Every row gives one point. The ring and each string are closed loops that go straight from each point to the next, and from the last back to the first. Before rounding, they use only three directions, however many columns there are. Count how often each string passes through the ring. Passing back the other way cancels.

Ring (6 x 4):
[[-2.7 -0.9  1.5 -0.7]
 [-6.4  6.4 -1.7 -1.0]
 [-3.6  6.5 -3.4 -3.7]
 [ 0.2  3.9 -3.7 -5.0]
 [ 3.8  3.5 -4.6 -1.9]
 [ 1.8  0.7 -1.6 -0.2]]
String (23 x 4):
[[-1.4  4.7 -3.0 -1.9]
 [-2.4  8.8 -5.4 -2.4]
 [-3.8  9.3 -5.2 -3.5]
 [-5.9  8.0 -3.5 -4.5]
 [-3.7  0.5  0.5 -4.8]
 [-3.1  0.7  0.2 -3.8]
 [-7.3  3.9  0.3 -2.0]
 [-9.0  5.4  0.5  0.5]
 [-6.3  6.3 -1.2  1.7]
 [-2.6  4.3 -2.0 -0.5]
 [-2.0  0.4  0.0 -2.4]
 [-3.3 -3.7  3.4 -2.3]
 [-2.5 -1.4  1.5 -2.4]
 [-2.3  3.3 -1.5 -0.9]
 [-4.9  6.2 -1.8  1.5]
 [-3.3  6.8 -3.2  0.3]
 [-2.3  2.5 -1.1 -2.3]
 [-4.6  0.9  0.8 -3.7]
 [-3.0  5.4 -2.7 -1.7]
 [-5.1 11.0 -5.3 -1.3]
 [-4.9 10.2 -5.2 -3.4]
 [-3.4  4.5 -2.6 -6.5]
 [-1.6 -0.1 -0.2 -5.4]]
Times through: 1

Ring (9 x 6):
[[ 1.9  3.7 -8.0  0.2  2.7 -1.6]
 [ 2.0  5.6 -7.1  1.0  0.5 -4.2]
 [ 2.1  6.4 -5.8  2.7 -1.1 -4.9]
 [ 2.7  5.9 -3.4  6.1 -2.3 -3.3]
 [ 1.6  4.8 -2.0  8.1 -1.9 -0.8]
 [-1.1  4.0 -1.7  8.1 -0.7  0.9]
 [-4.1  3.2 -3.2  5.7  1.9  2.2]
 [-3.2  2.4 -5.1  3.4  3.5  2.5]
 [ 0.3  2.2 -7.4  1.0  4.2  1.3]]
String (22 x 6):
[[-1.0  7.1 -5.9  1.9 -0.7 -5.3]
 [ 0.2  4.9 -4.9  3.8  0.2 -1.9]
 [ 4.5  5.0 -4.6  4.9 -1.3 -2.8]
 [ 0.6  5.4 -4.2  4.7 -0.8 -2.5]
 [-2.2  6.5 -3.8  4.7 -1.2 -3.3]
 [ 1.6  5.8 -1.6  8.3 -3.0 -2.3]
 [-2.9  6.0 -3.5  5.0 -0.7 -2.3]
 [ 0.5  4.1 -3.4  6.1 -0.1 -0.1]
 [ 1.4  2.7 -1.8  8.7 -0.2  2.4]
 [-3.1  3.1 -0.6  9.3  0.1  3.2]
 [-8.1  4.8 -1.7  6.7  0.8  1.3]
 [-2.2  4.5 -4.4  4.2  0.9 -0.6]
 [-0.6  2.7 -4.5  4.6  2.1  1.8]
 [ 0.5  0.6 -5.2  4.2  4.1  4.5]
 [-0.3  3.1 -5.3  3.5  2.2  0.8]
 [-0.8  4.0 -5.2  3.4  1.5 -0.5]
 [ 2.6  1.2 -7.4  1.4  4.4  2.3]
 [ 3.7  1.0 -9.4 -1.0  5.5  1.6]
 [ 5.8  1.4 -8.6  0.3  4.0  0.8]
 [ 3.9  3.1 -7.2  1.7  2.2 -0.7]
 [ 5.3  4.6 -9.4 -1.3  1.9 -4.2]
 [-0.1  7.2 -7.3  0.1 -0.1 -6.2]]
Times through: 2

Ring (10 x 9):
[[ 1.4 -0.8  0.3  1.1 -0.5  0.3  0.0 -1.0 -1.0]
 [-1.8  0.5  7.2  2.3  0.8  0.7 -1.8 -0.4 -1.8]
 [-2.6  1.1 10.2  3.0 -0.2  1.4 -3.3 -1.0 -3.3]
 [-1.6  1.3  9.9  2.6 -2.2  2.1 -4.2 -1.8 -4.6]
 [ 0.1  1.3  6.3  0.9 -2.2  2.0 -3.2 -1.5 -3.7]
 [ 2.5  0.8  0.5 -1.4 -1.3  1.3 -1.1 -0.6 -1.6]
 [ 4.8  0.0 -5.0 -2.8 -1.1  0.7  0.8 -0.4 -0.1]
 [ 6.4 -1.2 -8.7 -2.7 -2.5  0.5  1.7 -1.3 -0.2]
 [ 6.2 -1.9 -8.3 -1.2 -3.5  0.5  1.5 -2.2 -1.1]
 [ 4.3 -1.7 -5.0  0.0 -2.6  0.4  0.9 -1.9 -1.2]]
String (29 x 9):
[[  0.4   0.9   8.8   3.1  -7.1   3.5  -5.7  -4.4  -7.9]
 [  2.0   0.1   2.6   1.1  -4.1   1.9  -2.5  -2.6  -4.2]
 [  1.7   0.5   1.2  -0.6  -0.6   0.9  -0.8  -0.5  -1.3]
 [  3.1   0.1  -0.4  -0.6  -2.9   1.4  -1.2  -1.7  -2.6]
 [  5.7  -0.8  -4.0  -0.7  -6.5   2.1  -1.3  -3.5  -4.2]
 [  2.9  -0.1  -1.2  -0.7  -1.4   0.9  -0.3  -1.0  -1.3]
 [  2.2   0.5  -2.2  -2.5   2.8  -0.3   1.5   1.5   2.0]
 [  5.8  -0.8  -9.4  -3.9   0.9  -0.5   3.2   0.7   2.4]
 [  9.4  -3.0 -13.2  -1.7  -7.4   1.1   1.7  -4.1  -2.6]
 [  8.2  -3.1  -9.4   0.6  -9.7   2.0  -0.3  -5.7  -5.3]
 [  8.4  -3.3 -10.5   0.3  -9.1   1.7   0.3  -5.4  -4.6]
 [  8.7  -3.3 -12.7  -1.0  -6.8   0.8   1.9  -4.0  -2.3]
 [ 10.0  -4.2 -13.1   0.6 -11.3   1.9   0.5  -6.6  -5.5]
 [  5.9  -1.9  -6.5  -0.2  -5.4   1.2   0.2  -3.3  -2.9]
 [  2.7  -0.2  -1.7  -0.9  -0.3   0.4   0.4  -0.4  -0.4]
 [  3.3   0.2  -5.4  -3.7   4.0  -0.9   3.0   2.3   3.7]
 [  8.3  -1.6 -13.3  -4.4  -2.0   0.0   3.3  -0.7   1.3]
 [  3.8   0.3  -5.4  -3.7   2.7  -0.5   2.4   1.7   2.7]
 [  2.2   0.4  -1.1  -1.6   1.0   0.3   0.5   0.5   0.5]
 [  2.7   0.2  -0.8  -1.1  -0.8   0.8  -0.3  -0.6  -1.0]
 [  1.0   1.1   0.5  -2.2   3.5  -0.2   0.8   1.9   1.9]
 [  1.6   0.5   1.7  -0.3  -0.9   1.1  -1.1  -0.7  -1.7]
 [  1.4   0.4   5.7   2.2  -6.4   2.9  -4.4  -3.9  -6.6]
 [ -0.4   1.1  10.7   3.7  -7.4   3.7  -6.4  -4.6  -8.6]
 [ -1.8   1.8  10.9   2.3  -2.4   2.4  -4.7  -1.7  -5.0]
 [ -0.9   1.7   4.7  -1.0   3.8   0.2  -0.4   1.9   1.0]
 [  0.1   0.9   4.5   0.4  -0.1   1.1  -1.7  -0.4  -1.8]
 [  0.0   0.6   8.8   3.5  -6.4   3.1  -5.3  -4.1  -7.4]
 [ -0.4   0.8  12.5   5.3 -10.4   4.6  -8.0  -6.4 -11.2]]
Times through: 0

Ring (9 x 11):
[[ 6.7 -0.8  0.3 -5.0  2.3  3.9  3.8 -0.1 -0.7  3.3 -1.1]
 [ 5.5  0.4  2.3 -4.5  1.5  4.7  3.1  2.4 -4.1 -0.6  1.6]
 [ 1.0  0.2  4.5 -3.3 -0.7  3.5  3.3  4.6 -6.1 -4.0  3.8]
 [-3.3 -0.6  6.0 -1.4 -1.6  1.2  1.9  6.5 -6.2 -5.9  5.5]
 [-1.6 -1.2  4.2 -0.7  0.9  0.2 -0.3  5.3 -2.9 -2.9  4.1]
 [-1.1 -2.2  2.7 -0.8  1.7 -0.9 -0.3  3.6 -0.1  0.0  2.2]
 [-4.1 -4.1  2.2 -1.3 -0.9 -2.8  3.1  1.7  2.1  2.2 -0.3]
 [-4.3 -4.4  1.9 -2.4 -2.3 -2.5  5.6  0.5  2.3  3.0 -1.5]
 [-0.4 -3.4  1.1 -3.7 -1.0 -0.3  5.7 -0.3  1.7  3.8 -2.1]]
String (28 x 11):
[[-12.0  -6.5   3.8  -0.9  -6.3  -6.2   7.6   1.4   2.9   1.6  -1.2]
 [ -9.9  -5.4   4.0  -1.7  -5.8  -4.3   7.6   1.8   1.1   0.6  -0.6]
 [-14.2  -6.7   5.0  -1.7  -9.1  -5.9  10.5   1.6   1.2   0.1  -1.1]
 [  0.0  -2.5   1.9  -2.9  -0.1   0.3   3.7   1.5   0.0   1.7  -0.1]
 [  8.2  -0.9  -0.8  -4.0   5.0   3.1   0.7  -0.1   1.3   4.8  -1.2]
 [  8.2  -1.6  -1.7  -5.1   3.9   3.0   3.2  -2.0   2.5   6.8  -3.3]
 [  5.4  -2.2  -0.7  -5.8   0.8   2.7   6.4  -2.2   1.5   5.8  -3.7]
 [ -3.9  -2.9   3.7  -3.7  -4.2   0.1   7.6   1.8  -2.1  -0.4   0.1]
 [ -1.8  -2.1   3.4  -2.9  -1.8   0.6   4.7   2.7  -2.2  -0.7   1.3]
 [ -0.1  -1.6   3.1  -3.5  -1.3   1.7   4.8   2.4  -2.7  -0.6   1.1]
 [  7.7   0.1   0.7  -4.2   4.0   4.3   1.1   1.4  -1.7   1.9   0.6]
 [ 14.1   2.3  -0.3  -5.6   6.8   8.0  -0.1   1.1  -3.4   2.0   0.9]
 [  4.0   1.5   4.5  -4.7  -0.5   6.1   4.2   4.5  -8.1  -4.6   4.0]
 [ -7.9  -1.1   8.1  -2.6  -7.0   1.2   7.4   6.7  -8.8  -8.4   5.6]
 [ -7.4  -0.9   8.0  -2.1  -6.0   1.2   6.1   7.1  -8.7  -8.5   6.0]
 [ -5.9  -1.9   6.0  -1.9  -4.1   0.0   4.9   5.2  -5.0  -4.7   3.9]
 [  7.0   0.3   1.2  -3.1   4.6   3.8  -0.7   2.6  -2.0   0.8   1.8]
 [  2.8   0.9   4.3  -1.8   2.5   3.5  -1.1   6.0  -5.9  -4.5   5.5]
 [ -9.2  -0.8   9.0   0.4  -4.4  -0.5   1.8   9.6  -8.8 -10.4   8.6]
 [  4.9   0.5   2.6  -1.6   4.7   3.0  -2.8   4.8  -3.2  -1.7   4.1]
 [  0.2  -0.4   4.2  -0.3   2.7   0.9  -2.4   6.1  -3.6  -3.5   5.2]
 [ -6.3  -2.3   5.6   0.2  -1.5  -1.8   0.7   6.2  -3.1  -4.3   4.8]
 [ -7.9  -3.1   5.5  -0.2  -3.2  -2.6   2.9   5.3  -2.4  -3.5   3.6]
 [  0.3  -1.8   2.5  -2.0   1.1   0.5   1.4   2.9  -1.0   0.2   1.6]
 [  5.3  -1.4   0.0  -1.6   5.7   0.8  -2.4   1.7   1.9   3.5   0.5]
 [  5.2  -1.9  -0.5  -1.8   5.7   0.4  -2.0   1.0   2.9   4.6  -0.3]
 [  3.5  -2.1   0.2  -2.2   3.8   0.3  -0.1   1.0   2.2   3.8  -0.4]
 [ -1.2  -3.9   0.7  -1.7   1.1  -2.3   2.0   0.6   3.6   4.3  -1.4]]
Times through: 4

Ring (8 x 14):
[[-2.5 -1.5  1.2  2.5  1.2 -2.1 -2.5  0.5  0.2  1.2 -2.8 -5.4 -0.8  2.0]
 [-6.8 -1.3  2.8 -0.4  2.2 -3.3 -5.2  2.0  0.8 -0.9 -4.0 -2.8 -1.2 -0.9]
 [-9.3 -0.2  3.9 -3.0  1.8 -3.2 -5.7  2.6  2.5 -3.2 -5.1  0.2 -1.2 -3.6]
 [-6.3  0.5  3.4 -3.9  2.4  2.2 -1.3 -0.6  4.1 -5.8 -3.5  1.8 -1.4 -5.6]
 [ 0.7  0.4  1.4 -1.7  3.1  8.8  5.1 -5.4  4.4 -6.2 -0.4  0.4 -1.5 -4.7]
 [ 5.7  0.3 -0.8  2.7  0.4  8.0  7.6 -6.0  3.4 -2.0  0.4 -3.5 -0.6  0.2]
 [ 6.4 -0.1 -1.8  6.3 -2.5  2.7  5.9 -3.5  1.7  2.9 -0.6 -7.1  0.3  5.1]
 [ 3.3 -0.9 -1.0  6.0 -1.7 -0.5  2.2 -1.4  0.5  3.7 -1.6 -7.7  0.1  5.4]]
String (30 x 14):
[[ -8.3  -3.1   3.7  -2.2   7.3  -0.5  -6.9   0.6  -0.5  -3.3  -2.6  -2.6
   -2.7  -3.3]
 [ -9.1  -1.2   3.3  -0.5   1.2  -6.6  -7.7   4.2   0.5   0.1  -5.4  -2.9
   -0.9  -0.2]
 [ -7.2  -0.2   2.6   0.4  -1.2  -6.3  -5.5   3.8   1.6   0.7  -5.5  -2.8
   -0.2   0.6]
 [ -9.0  -0.1   3.3  -0.9  -0.8  -6.9  -6.7   4.5   1.8  -0.1  -6.1  -1.8
   -0.4  -0.5]
 [ -5.0   0.4   2.0   0.8  -2.1  -4.6  -3.0   2.6   2.3   0.6  -5.0  -2.7
    0.0   0.8]
 [ -2.7  -0.4   1.8  -0.2   1.6   1.5  -0.3  -1.1   2.4  -2.4  -2.5  -2.0
   -1.0  -1.6]
 [ -9.2  -0.6   4.5  -5.5   5.4   2.1  -4.2  -0.1   3.2  -7.2  -3.4   2.3
   -2.3  -7.4]
 [-13.3   0.7   5.8  -7.4   3.3  -1.7  -6.8   2.8   4.4  -7.6  -5.9   4.7
   -1.7  -8.6]
 [-10.5   1.3   4.6  -5.3   0.6  -2.2  -4.6   2.6   4.7  -5.6  -5.9   3.3
   -0.9  -6.2]
 [ -7.2   1.5   3.3  -3.0  -1.0  -1.7  -2.3   1.7   4.5  -3.8  -5.2   1.6
   -0.4  -3.8]
 [ -5.4   1.5   2.9  -2.9  -0.4   0.7  -0.4   0.1   4.8  -4.5  -4.2   1.6
   -0.6  -4.2]
 [ -2.1   0.8   1.3   1.0  -1.8  -0.8   0.3   0.1   3.1  -0.6  -3.6  -2.3
   -0.1   0.2]
 [ -1.1   0.1   1.5  -0.7   1.9   4.3   2.1  -2.8   3.3  -3.7  -1.7  -1.1
   -1.1  -2.6]
 [  0.6  -0.4   1.7  -2.6   5.5  10.9   5.0  -6.6   4.0  -7.6   0.6   0.7
   -2.2  -6.0]
 [  3.9   0.1   0.9  -2.5   5.8  15.3   9.0  -9.4   5.0  -9.0   2.1   1.3
   -2.3  -6.9]
 [  5.9   0.6  -0.2   0.1   2.7  12.8   9.8  -8.5   4.8  -5.9   1.6  -0.7
   -1.4  -3.5]
 [  3.6   0.9  -0.4   2.9  -1.8   4.0   5.5  -3.4   3.5  -0.6  -1.3  -3.4
    0.0   1.2]
 [  2.2   0.5  -0.1   2.9  -1.6   2.2   3.8  -2.3   2.9   0.1  -1.9  -3.9
   -0.1   1.6]
 [  3.6  -0.7   0.1   1.3   3.3   8.5   5.6  -6.0   2.6  -3.5   0.7  -3.0
   -1.5  -1.5]
 [  7.3  -0.7  -1.2   3.5   2.3   9.9   8.4  -7.5   2.4  -2.0   1.8  -4.7
   -1.1   0.6]
 [  6.4  -0.7  -1.2   4.2   1.1   7.2   6.9  -5.9   2.0  -0.5   0.8  -5.5
   -0.8   1.9]
 [  5.3  -1.0  -0.8   3.7   2.0   6.9   5.8  -5.6   1.6  -0.8   0.8  -5.3
   -1.0   1.4]
 [  8.4  -0.7  -2.6   8.2  -2.4   2.9   6.5  -4.1   0.7   4.5   0.1  -9.1
    0.3   7.0]
 [  7.4  -0.4  -2.8   9.9  -5.3  -2.2   4.4  -1.2   0.0   7.7  -1.5 -10.7
    1.2   9.9]
 [  3.2  -0.3  -1.3   7.2  -4.4  -3.7   1.5   0.4   0.5   5.8  -2.8  -8.5
    0.9   7.4]
 [  0.2  -0.2   0.1   4.0  -2.1  -2.1   0.3   0.2   1.3   2.5  -3.0  -5.6
    0.1   3.6]
 [ -0.5  -0.8   0.8   2.1   0.9   1.0   0.5  -1.4   1.4  -0.2  -2.0  -4.2
   -0.8   0.9]
 [ -0.9  -1.9   1.1   1.4   3.8   2.7  -0.2  -2.3   0.5  -1.3  -1.0  -4.4
   -1.6  -0.1]
 [ -1.7  -1.2   1.4   0.7   2.8   2.1  -0.3  -1.7   1.4  -1.8  -1.7  -3.3
   -1.3  -0.8]
 [ -4.0  -2.1   2.1   0.0   4.5   0.9  -2.9  -0.8   0.4  -1.9  -2.0  -3.5
   -1.8  -1.3]]
Times through: 4
String (30 x 14):
[[  0.0  -1.1  -0.2   5.8  -2.4  -5.0  -1.6   1.6  -0.3   5.1  -3.3  -8.0
    0.3   6.1]
 [ -1.7  -3.1   0.9   3.3   3.9  -0.9  -3.0  -0.5  -1.5   1.5  -1.5  -7.1
   -1.5   2.5]
 [ -3.0  -2.2   1.8   0.5   4.6   1.6  -2.1  -1.4   0.3  -1.7  -1.5  -4.0
   -1.8  -0.8]
 [ -2.4  -1.2   1.7   0.0   3.3   2.5  -0.5  -1.8   1.6  -2.5  -1.7  -2.7
   -1.5  -1.6]
 [ -2.8   0.0   1.3   1.7  -1.3  -2.6  -1.4   1.0   1.9   0.7  -3.8  -3.6
   -0.2   1.3]
 [ -6.9  -0.4   2.5   0.7  -1.0  -6.4  -5.5   3.7   1.3   1.1  -5.4  -3.3
   -0.3   1.0]
 [-11.3  -0.9   4.2  -2.3   1.7  -6.8  -8.8   4.8   1.1  -1.4  -6.0  -1.2
   -1.1  -2.1]
 [-13.1  -1.1   5.2  -4.9   4.2  -4.5  -9.3   3.9   1.7  -4.4  -5.6   0.9
   -1.9  -5.3]
 [-12.9   0.3   4.7  -3.2  -0.5  -8.7  -9.3   6.2   2.4  -1.6  -7.5   0.4
   -0.5  -2.7]
 [ -7.6   0.6   3.0  -1.0  -1.4  -5.2  -4.6   3.4   2.7  -0.8  -5.7  -1.1
   -0.2  -1.0]
 [ -2.8  -0.2   1.8  -0.2   1.4   1.4  -0.2  -1.0   2.5  -2.4  -2.6  -1.8
   -1.0  -1.6]
 [ -6.0  -0.4   3.4  -3.9   4.5   3.6  -1.5  -1.5   3.3  -6.3  -2.5   1.2
   -2.0  -5.9]
 [ -8.6   0.2   4.6  -6.6   5.1   4.2  -2.3  -1.2   4.6  -8.9  -3.2   4.1
   -2.2  -9.0]
 [ -7.3   1.0   4.0  -5.4   2.7   3.2  -1.1  -0.8   5.1  -7.5  -3.7   3.6
   -1.5  -7.5]
 [ -4.6   1.6   2.5  -2.0  -1.1   0.3   0.0   0.2   4.7  -3.6  -4.2   1.0
   -0.4  -3.3]
 [ -2.0   0.8   1.3   0.8  -1.7  -0.4   0.6  -0.1   3.3  -0.9  -3.5  -2.0
   -0.1  -0.2]
 [ -0.8  -0.5   1.6  -1.1   3.6   6.2   2.4  -3.9   3.0  -4.7  -0.9  -1.0
   -1.6  -3.5]
 [  1.1  -0.2   1.5  -2.3   5.2  11.1   5.5  -6.7   4.1  -7.4   0.6   0.6
   -2.1  -5.8]
 [  5.0   0.1   0.6  -2.2   5.8  16.2  10.0 -10.1   5.1  -9.1   2.5   1.1
   -2.3  -6.7]
 [  5.9   0.7  -0.4   1.0   1.5  11.1   9.2  -7.5   4.5  -4.6   1.1  -1.5
   -1.0  -2.2]
 [  3.1   1.0  -0.4   3.5  -3.1   1.8   4.6  -2.2   3.3   0.8  -2.1  -4.0
    0.4   2.4]
 [  0.7   0.1   0.5   2.0  -0.5   2.0   2.4  -2.0   2.6  -0.6  -2.0  -3.4
   -0.4   0.7]
 [  4.2  -0.5  -0.3   2.3   1.9   7.3   5.9  -5.5   2.6  -2.2   0.4  -3.7
   -1.0  -0.2]
 [  7.7  -0.7  -1.4   4.0   1.9   9.6   8.5  -7.4   2.3  -1.5   1.8  -5.2
   -1.0   1.2]
 [ 11.0  -0.1  -3.3   8.6  -3.2   5.2   9.5  -5.7   1.6   4.0   0.9  -8.8
    0.6   7.0]
 [ 10.5  -0.2  -3.5   9.9  -4.7   2.1   8.0  -4.0   0.9   6.2   0.0 -10.2
    1.0   9.1]
 [  7.5  -1.3  -2.0   6.5   0.3   5.1   6.3  -5.1   0.6   2.3   0.9  -8.0
   -0.5   4.8]
 [  3.0  -1.2  -0.3   3.4   1.7   4.0   3.2  -3.7   1.1   0.0  -0.3  -5.5
   -0.9   1.7]
 [  0.8  -0.3   0.0   3.9  -1.6  -1.0   1.0  -0.5   1.4   2.1  -2.5  -5.6
    0.0   3.3]
 [  0.7  -0.4  -0.3   5.4  -3.1  -3.8  -0.1   0.9   0.7   4.3  -3.2  -7.1
    0.5   5.5]]
Times through: 1
